Rows are points. Before rounding, the points of a table are all equally far from one centre. They may lie mostly on one side of it. Write the centre, to within rounding.
(in the rows, 128 means zero)

Points (8 x 3):
[[110 146 167]
 [149 155 178]
 [115  97 131]
 [189 119 125]
 [109 143 166]
 [136  91 149]
 [160  90 130]
 [163 178 115]]
Centre: [144 137 133]

Points (14 x 9):
[[122 138 168 127 116 110 107 144 142]
 [133 165 137 117 126 169  97 111 138]
 [154 133 147 141  30 184 125 131 133]
 [ 86 145  94 128  92 143 123 122 167]
 [ 94  70 153  84  65 145  96 137 120]
 [113 133 158 118 119 143 155 128 110]
 [ 95 108  91 134 112 114  90 130 119]
 [ 96 147 162 106  71 145 125 166 151]
 [168  94 147 102  56 164 154 141 152]
 [111 112 181 130 105 162 102 147  96]
 [134 130 170 141  97 166 111 112 181]
 [ 91 133 123 107  57 140 147 124 172]
 [113 104 135 124  91  89 133 132 109]
 [124 155 165 105  80 173 147 148 121]]
Centre: [129 112 127 120  81 153 110 131 133]

Points:
[[113 179 143  87 123 140 150 124 163 119 114 130 117 111]
 [162 129 141 152 172 151 164 146 126 159 115 137 115  79]
 [146 149 193 114 116 165 183 150 123 157 140 148 139 129]
 [169 183 147  57 124 116 171  89 107 148 133 124 147  94]
 [162 188 141 107 143 136 195 130 146 197 121 130 143  86]
 [127 180 175  73  99 119 178 109 125 143 131 145 116  94]
 [135 152 120 118  94 184 146 149 117 137 137 136 150 116]
 [195 151 143 118 127 148 142 150 151 111 151 133 161 106]
 [134 148 143 132 175  99 156 141 124 140 159 140 139 148]
 [147 161 140 151 102 148 143 119 151 135 112 106 161  81]
 [161 194 157 112 129 172 175 111 120 120 134 157 123  94]
 [141 125 184 149 130 116 137 133 105 173 108 115 119  89]
 [168 144 135 143 151 156 178 120 156 180 155 160 117  75]
 [192 161 155  63 105 141 141 148 107 157 146 121 151  97]
 [169 153 160 110 120 165 145 113 163 179 173 164 147  82]
 [153 189 122  85 129 115 147 110 145 144 139 184 104 106]
 [180 195 156 130 131 136 130 119  85 134 126 118 129  86]
 [126 151 169 128 144 112 139  98 123 160 140 174 145 153]
 [168 158 160  90  88 133 197 102 118 181 144 110 124 108]]
Centre: [152 149 143 111 131 130 150 120 126 156 138 134 133 105]

Points (30 x 24):
[[166 121 101  69 126 163  99 165 152 148 114 121 129 132 127 123 114 145
  174 136 106 136 173 101]
 [113 138 102  63 130 164 114 177 148  92  89 109  89 130 129 103  85 136
  152 128 100 108 142 160]
 [111 137 153 114 136 147 164 144 165  92 139 161 108 130 168  84 122 119
  139  59 111 116 149 120]
 [157 149 150  93  65 160 127 179 153  95  97 115  92  67 120 105  85 137
  132  91 140 126 124 137]
 [141 141  95 127 121 168 133 205 141  97 119 125  99 177 124 117  60 135
  137 110 175 127 186 104]
 [130  88 117  89 106 145  96 181 120  56  94 103 128 128 164  93 124 138
  150 135 146 123 122 145]
 [140 124 132  71 109 174 142 205 166 141 123 132  70 122 156 104 126 100
  100 145 167 134 113 118]
 [146 181  80 121  94 170 105 196 123 100 108 125  77  91 154 144 125 127
  126 107 144  94 160 137]
 [112 125 158  84 128 154 145 204 120 104 119 131 110 134 110 105 110 100
  112 162 126 130 188 119]
 [161 130 184  66  96 159 103 159 135 113  85 135 115 125 107 156 125 131
  154 122 124 104 137 142]
 [107  98  96  82 166 141 146 208 155 104 138 155  82  97 145 130 168 112
  129 107  94 133 137 122]
 [ 99 142 135  98 100 177 129 177 178 125 100 120  86 105 125 122 126 139
  172 149 133 110 150 168]
 [115 171 134  89 113 149 136 218 136 126 104 132  77 154 176 120 124 150
   88 103 141 157 137 117]
 [130 140 128  91 136  99 108 185 122  90 105 162  93 102 109  90 146 115
  162 115 181 138 117 116]
 [123 148 139 127  78 147 125 227 149 109  84 154 102 100 112  82 140 158
  124 117 153  95 149 130]
 [131 115 112 135 144 187 141 173  97 111  75 119 106 115 166 120 128 132
  147 129 111 125 162 167]
 [108 117 114 105  84 106 136 182 131  72 109 137  84 104 111 114 136 168
  116 156 164 131 154 163]
 [167 121 116 107 117 138 134 180 141 121 112 154 117 112 163  87  80 128
  130 157 134 165 173 130]
 [134 143 104  84 109 172 168 170 153 126 155 117 105 114 125 158  81 133
  103 109 109  91 148  66]
 [122  75 137 124 135 151 126 143 202 100 109 136  85 105 151 101 126 109
  153 136 133 142 137 124]
 [143 129 163  72 106 131 108 174 108 101 162 109 149 130 131 112  96 148
  142 118 123  92 118 166]
 [ 84  90 118 120 108 137 181 166 148  99 112 115 115 102 119 108 157  70
  129 125 151 135 151 154]
 [137 112  70 118 130 165 170 188 139 124 123 101  39 107 126 120 103 111
  141 151 126 124 125 124]
 [156 113 112 106 112 159 202 216 156  94  95 137 108 106 112  94 117 146
  184 146 124 123 121 129]
 [150  89 150  99 105 189 129 144 114 105 131 118  89 119 137 112 113 111
  107  90 139  96 138 189]
 [159 136  86  83 114 131 134 183 151 107 107  88  96  85 148  92 156 133
  178 100 139 138 162 148]
 [149 124  87 142 122 171 142 173 169  94 128 167 126 117 113  83 176 100
  126 149 136 133 182 131]
 [105  71 110 135 125 139 109 181 180  99 132 114 107 127 130  79 133 157
   92 125 153 119 175 122]
 [189 141 141  67  95 154 165 169 113 105 103 136  69 103 119 128 110 119
  127 146 120 113 144 111]
 [146 168 152 104  88 158 128 149 191  83 134 130  72 136 125 105 108 117
  162 121 157  99 123 159]]
Centre: [143 125 114 120 117 146 140 177 145 106 127 127 116 135 117 132 129 132
 127 105 135 129 127 128]

Points:
[[114 127 138 119  95  72 192 109 110 105  87  53  87 121 109 119 162  92
  159 113 121 168 160 140]
 [174 144 110 138  81 137 153 138 135 105 101  91 162 118 137 155 202 131
  153 112 119 163 155 136]
 [134  96  85 152 129  72 145 128 108 125 119  79 146 154 140 190 138 148
  136 129 114 165 113 197]
 [122 102 105 121 154  70 176 150 112 131 136 115 137 128  78  97 147  91
  118 142 152 143 164 200]
 [161  88 177 155 120 101 107 118 120 110  63  86 133  99 132 138 112 126
  125 155 135 163 144 148]
 [164  95 117 115 140  50 136 125 130 131 134 137 100 105 122 160 155 119
  146 113 115 211 164 136]
 [117 135 154 162  78 109 117 119 126 115  87 122  94 110 164 153 165 127
  138 105 131 182 131 156]
 [118 112  72 151  64  83 182  76 118  98 117 120 145 128 129 186 160 109
  115 127 126 163 162 162]
 [128 146 132 144 119  75 153 153 141 125 101  88  84 112 109 164 157 148
  135 111 104 133 141 171]
 [152 131  83 191 101  93 125 128  68 122 126 118 170  92 151 123 131  90
   92 114 127 191 151 134]
 [120 145  88 125 122  70 167 109 123  78 118 136 113 138 133 205 125 116
  142 140 156 130 141 136]
 [151 109 133 140 112  92 156  98 143 118 111 118  94 120 169 143 104 147
  101 151 125 116 178 182]
 [163 145  89 104 103  89 156 101 154 117 108 121 100  92 127 146 161 162
   65 116 119 128 149 133]
 [173 103  96 150 144  68 163 122 124  91 102  95 141 120 114 148 127 148
  112  98  96 185  81 114]
 [155 126 131 169 108  67 168 169 124 139  93  85 118  96 125 152 157 149
  121 109 102 181 161 144]
 [118  82  91 104 127  85  96 154 119 115 113 125  86 129 128 150 177 130
  120 120  80 179 157 141]
 [111  97 110 155 128  75 147 159 101 166  88 116  86 121 101 142 117 146
  108 155 108 158 158 177]
 [154 116 111 123 125  90 127 177 115 114  80 125 131 144 140 168 141 166
  144 152 117 188 132 190]
 [147 122 128 141 127  57 164 102 134 123 164  82 111 121  83 146 155 154
  106 168 110 170 154 157]
 [106 104 119 149 101  71 162 106 109 108 140 127  66 143 104 145 196 118
  142 134 119 171 138 158]
 [178  83  85  99 139 115 139 126 123 109 119  57 108 168 120 101 135 124
  151 179  87 174 106 147]
 [154 111  90 116 103  67 184 155  77  65 141 107 140 136 152 164 161  96
  148 133 121 167 157 161]
 [156 107 140 124  79 131 116 151 170 133  94 111 138 124 120 160 153 106
  104  94 122 179 166 135]
 [118 138 152 136 101  78 164 108 159 138 101 138 130  87 126 152 175 139
  129 121  98 177 152 158]
 [113 157 122 113 128  76 149 148  97 101 122  92 108 129 125 149  98  98
  148 169 112 219 123 176]
 [120 118 144 133  78 113 162 112 138 158 136  90 169 164  92 149 132 120
  116 104 119 116 145 148]
 [ 99 102 137 123 123 107  96 143 144 138 118 102 121 127 160 134 140 178
  148 155 140 188 161 123]
 [132  90 131 120 153 111 160 117 130 105 118 101 123 116 119 176 162 124
  147 116  75 157 108 176]
 [145 131 127 132  79  88 130 139  96 100 165 120 129 120 160 104 162 117
  153 105  78 175 148 173]]
Centre: [137 119 101 123 112  99 147 120 116 122 110 107 130 131 131 119 137 114
 121 140 131 161 134 136]

Points (30 x 24):
[[116 114 160 181 105 173 119 117 167  95  89 162 145 137 132 149 130  90
   99 150 131 128 140 118]
 [103  94 136 144  90 103 133 141 201 116 150 129  99 163 131 103 137 116
  126 180 123 105 175 121]
 [134 130 126 151 110 139 145 137 138 100 111 124 110 120  76 110 127  76
  136 169 118 159 169  85]
 [108 125 147 210 124 133 116 128 185 109 141 124 119 183 107  90 148 111
  100 146  95 152 160 103]
 [ 89 111 138 170 105 125 110 124 204 119  89 158 103 160  92 140 158  82
  102 157 114 126 170 118]
 [ 69 103 142 167  91 145 124 160 194 137 157 119 123 133 123  83 149  98
   98 158 105 103 171 113]
 [116 108 180 159  99 178 152 162 178  91 125 146  80 128 134 124 127  83
  128 186  86 137 142 138]
 [108 125 123 129 102 111 144 127 161 147 120 165  99 134 142 146 152  82
  138 129  91 137 156 106]
 [138  82 150 162  89 170 140 102 188 127 125 149 126 136 114 104 157  68
   77 156 115 138 170 114]
 [148 122  83 162 112 170 136 119 182 124  90 122 119 162 109  83 136  88
  103 142  96 138 120 118]
 [119 111 137 165 142 141 158 114 179 173 126 101 107 129 132 129 114  68
  120 175  88 142 138  91]
 [102  86 119 197  85 163 138 131 169 149 117 141 126 139 118 117 153  74
  109 187  79 102 131 141]
 [124  88 158 154 108 158 105 144 182 111 103 146 117 188 134 109 135 107
   71 167 122 124 166 130]
 [138 113 133 164 123 159  67 151 176 119 104 133 120 132 102 111 145  93
   83 160  99  96 121 144]
 [135 125 126 137 128 145 119 177 189 131 104 125 133 164 110 120 152  66
   75 164 141 142 169 111]
 [141 122 140 172 152 145 118 134 148 119 124 133 100 146  76 113 135 112
   93 107 135 105 196 118]
 [120 106 125 197 122 178 122 158 190 123  86 133 111 125 136 101 141  79
   99 130  97 124 127 106]
 [127 130 137 188 139 179 140 166 215 132 127 124 110 144 115 132 134  95
  105 206 135 158 146 141]
 [ 80 104 131 118 124 150 122 140 179 105 100 122  88 161 118 116 184  88
   95 164 107 147 157 104]
 [ 95 105 144 146 138 149 111 146 198  99  85 126 118 114 118 114 147  90
   82 166  94 147 149  99]
 [108 119 150 155 125 187 151 122 146 119  87 125 124 169 110 121 137  74
   76 145 147 141 129 144]
 [106 129 113 182 126 154 144 151 174 142  80 108  75 119  92 124 128  98
  127 177 131 151 162 123]
 [110  95 160 170 141 151  84 131 184 101 119 123  99 144 153 110 169 119
  132 144 112 121 158 115]
 [121  92 144 163  98 177 126 150 162  89 129 147 102 167  64 114 148  86
  147 189 119 134 173 135]
 [140  76  97 158 144 160 124 110 195 173 129 127 105 145  88 136 140 112
  142 157  89 103 157 131]
 [ 83 139 148 161  80 178 148 133 168 134 162 152 122 146 131 117 147  90
  120 185  81 114 122  96]
 [117 167 150 125 128 173 111 140 158 114  98 151  95 166  98 100 147 125
  120 178 114  89 149 130]
 [134 158 135 207 116 140 103 147 179 103 136 144 102 141 123 112 136  90
   75 150 110 131 172 107]
 [107 116 142 174 125 193 176 147 166 132 127 147  61 111  89  98 145  86
   96 144  95 126 142 145]
 [130 112 126 145 131 149 138 113 216 141 114 133 113 111 114 116 150  81
   98 108 124 110 126  93]]
Centre: [121 120 134 155 125 156 140 137 169 124 134 128 114 144 110 126 140 102
 115 154 107 121 150 129]

Points:
[[ 91  97  81 106 134 123 119 150 100  59 169 120 143 134 162 146 156 143
  131 146 136 127 100 135]
 [ 82 132 125  87 161 151 126 160 125  70 147  90 141  85 167 164 155 151
  139 132 132 126  54 135]
 [ 79 125 153 105 101 154  83 119 124  72 191 140 163 122 149 132 140 162
  143 134 109 149  86 139]
 [ 99 111 132 103 152 140 109 131 131  57 164 142 125 152 163 148 151 172
  146 141 128 130 125 167]
 [ 90 136 126  94 157 170 107 151 108  86 183 139 136 100 159 156 150 153
  163 126  96 144  64 155]
 [ 97 134 124 109 153 114 110 136  85  70 163 136 123 114 183 128 166 163
  151 131 150 141  94 155]
 [ 95 118 126 100 156 155 111 141 128  79 184 138 105 121 150 126 148 136
  149 125  77 148 116 188]
 [108 138 128 104 126 141 119 166 103  74 181 116 148 103 187 119 169 126
  145 142 104 121  81 144]
 [ 93 128 118 113 134 169 133 133 112  55 203 106 173 126 161 121 143 155
  149 132 117 145  82 163]
 [ 90  95 120 107 150 133 116 165 103  90 206 109 139 135 143 158 137 118
  123 127 115 146  92 163]
 [126 131 122 130 117 125 108 161 104  58 167 128 114 135 182 156 139 136
  133 124 106 145  83 131]
 [104 122 147 138 158 176  67 138 115  76 165  99 172 135 153 151 146 139
  124 127 136 160  72 121]
 [ 98 101 122 111 108 151 108 190 126 106 163  99 142  82  97 136 147 121
  160 136 133 134 112 162]
 [117 137 110  94 134 164 106 136 111  64 206 111 130 114 142 132 165 165
  119 149 142 154 105 158]
 [113 156  90 106 178 156 114 149 123  92 161  91 138 124 147 151 124  88
  159  83 116 148  72 165]
 [112 121 124  94 139 125 108 157 143  97 203 120 108 133 139 171 132 180
  132 117  95 125  70 123]
 [122 143 118  85 184 146 106 139  98  72 180  99 142 119 120 170 158 156
  108 108 122 159  66 146]
 [115 138 142  92 176 179 121 159 126  54 175 112 140 108 149 125 166 140
  134 133 101 151  93 159]
 [116 147 105 104 149 135 117 152  87  55 165 150 133 127 147 170 160 124
  132 121 110 144  96 135]
 [106 147 117 114 154 139 136 184 117  60 158 133 159 116 163 137 162 149
  156 117  81 158  88 155]
 [136 131  91  99 133 150  93 128  74  59 161 102 174 109 163 139 137 139
  146 132 115 144  75 156]
 [126 110  93 111 164 145 129 151 138  47 139  70 174  68 163 128 131 152
  130 134  94 137  92 143]
 [134 129 107 100 148 141  81 171 110  84 173 106 115 104 147 144 164 153
  178 132  97 133 105 167]
 [103 115 135 105 125 166 122 158 111  86 179 124 124 125 144 163 161 122
  158 120  80 153  66 137]
 [132 104 148 118 150 151  85 166 111 101 189 108 139  92 141 152 160 119
  149 119 103 123  83 178]
 [113 100 124 102 155 122 137 163 116  87 160 118 139 139 158 182 149 112
  164 120  89 125  84 158]
 [120 130 150  98 156 118 117 175 101  77 194 126 123 124 140 136 154 136
  149 124 104 154  71 162]
 [129 100 124  69 154 160  96 132  84  92 142  83 137 118 144 149 121 121
  154 114 105 144 130 158]
 [104 107 137 106 135 153  81 148 100  92 160 102 115 155 161 127 161 151
  143 122  97 175  82 160]
 [100 109 115  90 129 146 103 161 106  92 155  99 124 132 191 156 121 142
  125 136 116 162  73 154]
 [105 154 125  95 126 152 126 165 109  72 167 102 129 100 178 157 153 143
  128 128 105 150  52 130]]
Centre: [116 137 120 126 143 130 121 119 137 115 143 107 146 111 129 130 135 145
 134 125 116 141  98 140]

Points:
[[173 156 120 105 145 166 131 150 163 109 174 108 119  69 119 142  93 153
  113  83  89 159 107 160]
 [172 145  98 104 137 179 117 138 116 123 180 122 137  22 130 134 104 149
  140 119 113 138  97 126]
 [195 129  96 114 159 155 122 177 139 127 188 127  88  69 135 103  92 143
  124 117 129 112 117 116]
 [175 126 101 130 117 176 109 162 109 134 209 101 134 105 109 129 102 156
  104  91  84 154 128 144]
 [169 154  93 104 137 152 134 184 163 137 177 113 126  67 120  83 120 136
  117  88 104 111 109 156]
 [165 174 119 107 110 147 112 177 121 142 190 128 131  77 130 130  99 140
  137 105  94 144 101 129]
 [191 181 121 114 130 184 124 156 121 130 172 108 146  89 157 119 129 143
  114  93  89 127 129 131]
 [138 152 110 104 124 153 107 155 134 155 180  85 157 115 146  87  95 131
  110  98  94 147 118 153]
 [142 168 109  87 147 152 143 142 157 128 194 124 162 114 123 138 101 162
  106 106  75 122 137 170]
 [175 154 128 120 103 166 128 173 154 137 187 128 153  93 102 158 105 129
  113 126 111 147 160 154]
 [138 149 103  81 146 166 139 181 156 143 182 148 120  72 119 112 119 164
  109  79  88 129 116 150]
 [163 162 146  66 135 145 133 146 124 131 191  91 114 106  97 125  86 157
   98  99  90 134 138 145]
 [162 158 127  78 109 149 110 148 136 151 204 109 140  64 129 122 107 135
  109  92 102 128 136 159]
 [175 143  91  91 128 129 133 166 140 124 190 122 113  85 132 145 131 166
  118  87 130 152  97 135]
 [143 138 104 116 116 175 110 161 138 142 166 124 163  95 181 111  81 151
  103 133  88 136 149  96]
 [181 122 109 125 131 197 107 148 122 119 137 110 139  71 137  85  98 108
  108  75 142 152 128 133]
 [167 157 116 113 125 168 125 128 105 145 193 120  92 102 142 147 124 113
  123 103  93 155 138 123]
 [170 171  91 103  89 189 101 136 142  92 176 135 137  51 111 135 106 149
  119 104 113 115 139 121]
 [171 158 116 106  84 126 117 150 108 118 174 105 139  90 119 129  82 139
  110  97  83 156 123 157]
 [149 178 112 118 129 153 108 151 139 136 183 110 128  86 141 129 136 166
  162 106 118 137 111 150]
 [190 166  75 109 137 175 141 179 145 101 169 142 124  88 110 128 114 113
  133  93  93 138 138 126]
 [166 130 128 110 116 158 125 118 161 110 171 163 118  96 151 121 147 161
   73  81 106 131 106 135]
 [130 193 112 128 113 175 132 156 110 138 170 128 115  81 118  97 124 135
  140 121 106 124 106  94]
 [175 137  94 117 132 192  93 135 159 129 184 120 135  64 150 104  92 139
  114 131  75 141 126 137]
 [181 144  90  96 126 145 142 133 137 109 204 141 147  73 111 156 112 169
  127  90 141 107 135 142]
 [167 163 100 126 118 184 131 151 140 146 188 105 137  90 155 124 133 156
   98 126  80 145 129 144]
 [160 130  97  85 145 164 144 130 141 120 190 164 147  76 165 107  89 138
  116 132 131 124 151 147]
 [171 164 123  71 117 159 114 178 106  98 190 123 127  78 130 136 114 133
  125 109 100 137 121 135]
 [160 153  93  98 121 179 133 184 120 129 175 112 139  68 114 138  86 164
  138  88 126 153 135 133]]
Centre: [142 131 109 120 150 137 112 135 127 121 143 126 139  86 104 120 120 143
  99 117 110 126 143 118]
